Every row gives one point. Each table stands for the endless flat space through its points: a line for two points, a plane for three, and so on. Write the one point that lies in both, or say that there is none.
In the rows, zero is written as 128.

First (2 x 3):
[[118 104 158]
 [102 112 170]]
Second (2 x 3):
[[111 117 170]
 [116 124 173]]
They share: [106 110 167]

First:
[[183 107 161 117 115 119]
 [193 114 154 103 106 117]
 [179  55 116 139  62  34]
 [170  62 111 116  75  45]
 [181 112 150 129 100 107]]
Second (2 x 6):
[[160  81 130 134  99  94]
 [152 103 146 126 117  90]]
They share: [156  92 138 130 108  92]

First (4 x 8):
[[161 125 118  82 134 113  70 115]
 [135 102 116  93 114 116 135  67]
 [130 100 111  89 135  94 111  89]
 [195 126  86 111 172  90  83 123]]
Second (2 x 8):
[[134 111 110  75 142 104 102  89]
 [154 106 115 105 132  89  82 119]]
They share: [142 109 112  87 138  98  94 101]

First, 5 rows:
[[172 141  70 123  58 121 186  69 102 132 139]
 [156 137  67 158  68 129 173  79 126 172 174]
 [145 161  86 137  94 114 171  88  83 130 158]
 [175 173  77 133 102 100 203  83  90 122 139]
 [179 154  85 178 135  99 192 103 122 165 155]]
Second:
[[138 171  96 172  92 125 159 114  77 125 189]
 [139 196  87 189  74 130 171 123  73 105 208]
 [142 191  84 174  82 123 175 104  65 113 207]
 [159 140 119 138 119 101 143  82  65 153 175]]
They share: no point

First, 6 rows:
[[ 54  54 129  93 163  58  17 147  70 191 103 103 163 195]
 [122  81  89 107 106 107 105 119  84 142  85  79 202 193]
 [108 131 118  95 122 118  88  87 102 197 119  80 170 162]
 [ 55 101 157 194 152 137 141 148 150 122  68 118 181 156]
 [137 185 113  87 116 109 125  49  86 186  95  74 176 159]
 [ 96 107 114 124 137  96 127 140  84 109  56  86 170 167]]
Second:
[[112 143 136 122 150  79  68 110  88 145  97  62 187 161]
 [ 94 112 104 113 128 101  83 134  94 169  70  74 181 198]
 [118 145 134 125 149  77  59 116  88 145  91  56 196 171]]
They share: no point

First (6 x 20):
[[162 155 151 136  68 123 103 107  81 141 130 173 109 148 146  95 144 124
  131 112]
 [138 131 154 167 103  93 103  54  38 102 140 207 148 115 156  76 172  73
  157  85]
 [ 59 192 120 127 140  77  40 103  75  87 183 143  78  90 171 139 161  52
  163 103]
 [186 169 162 140  43 178 103 124 129 159 129 163 104 159 157 109 111 159
  139 149]
 [174 147 171 182  81 160 107  54  83 118 153 230 176 117 187  70 135 122
  179 119]
 [136 145 172 189  79 185  87  76 132 104 128 139 102 115 160 142 122  73
  183 167]]
Second (2 x 20):
[[141 165 164 144  98 155  89  97  97 118 151 168 115 121 175 102 127 114
  158 126]
 [145 167 178 124 112 163  79 115  87 114 151 178 119 137 191  98 107 128
  164 106]]
They share: [139 164 157 154  91 151  94  88 102 120 151 163 113 113 167 104 137 107
 155 136]

First, 6 rows:
[[110 182  62 200  83  91  75 196 172 159 152  83  50  95 132  98 100 154
   84 128 138 102 149 197]
 [151 161  55 170 132  91  68 158 193 120 133 113 138 106 106  90  57 196
  129 155  96  62 148 170]
 [125 164  69 182 148 117 116 137 104  90 127 147 154 125  61 135 160 105
   84 140  76 172 194 133]
 [119 177  51 195 149 130 111 147 105  92 113 162 153 130  77 135 157 111
   76 160  80 172 199 117]
 [119 178  80 162  60  87 127 152 155 141 192  78  67  66 103 108 123 125
  122 127 125 160 180 213]
 [138 170 125 128  42  78  98 158 152 125 226  60  76  91 107 133  90 103
  145 104 110 110 146 188]]
Second:
[[ 46 226  64 159  77 142 137 164 215 168 157 219 139  86  42 174  84 120
  123 229 127  69 131 130]
 [136 160 151 205 129   5 137 194  85 150 171  61 151 156 101 115 152  89
  181  99  44 102 180 194]
 [117 195  45 148  75 132  62 157 194 108 183 141 143  69  21 123 115 154
   64 162  79  97  93 105]
 [ 86 201  85 150 106  91 113 186 162 148 219 125 121 115  81 138 128  79
  132 150 104 117 153 175]
 [138 155 119 147  62  64 121 176 134 116 179  97 110 110  45 160 137 104
  113 114  95 129 167 165]
 [119 173  65 172 119 124  52 153 152 110 177  99  99  99 115 111 127 106
   98 118  91  95 139 141]
 [131 149 167 208 121  10 156 186  79 154 144  73 129 162 118 139 140  80
  192 101  68  98 206 203]]
They share: [132 165  96 162 100  94  89 160 138 114 169  99 109 115  92 129 112 116
 108 118  97 116 156 161]

First (5 x 24):
[[132 162 105 160 163 162 105 132 144  80 160 101 177 179 131  94 137 147
  130  91 105 131 115 141]
 [101 193  96  85  72 139  87 149  97 140 168 107 142 130 123 145 159  76
  112 101  78 134  93 201]
 [130 172 103 150 153 188 129 134 142 144 152 129 119 165 155  88 117 105
  126 163  91  73  71 137]
 [ 88 199 116  91  81 145  84 168  90 135 202 118 139 156 109 143 164  55
  146 103  89 127  90 187]
 [105 197 132 161 172 183 119 137 149 116 184 139 146 198 139 101 143 112
  168 157 114  66  61 121]]
Second:
[[122 154  95 125 114 158  78 163  91  66 141  72 178 143 147  91  94 124
  162 110  89 129 114 173]
 [124 174  88 123 113 140  80 142 110  91 144  89 166 162 141  94 106 102
  154  87  96 144 105 158]
 [130 185  86 130 137 177 111 157 135 150 189 112 126 191 148 116 146 133
   91 113  71 116 133 186]
 [127 145 106 131 119 152  91 148  99  66 130  93 168 131 121 100 104 116
  147 100  99 142 111 160]]
They share: no point
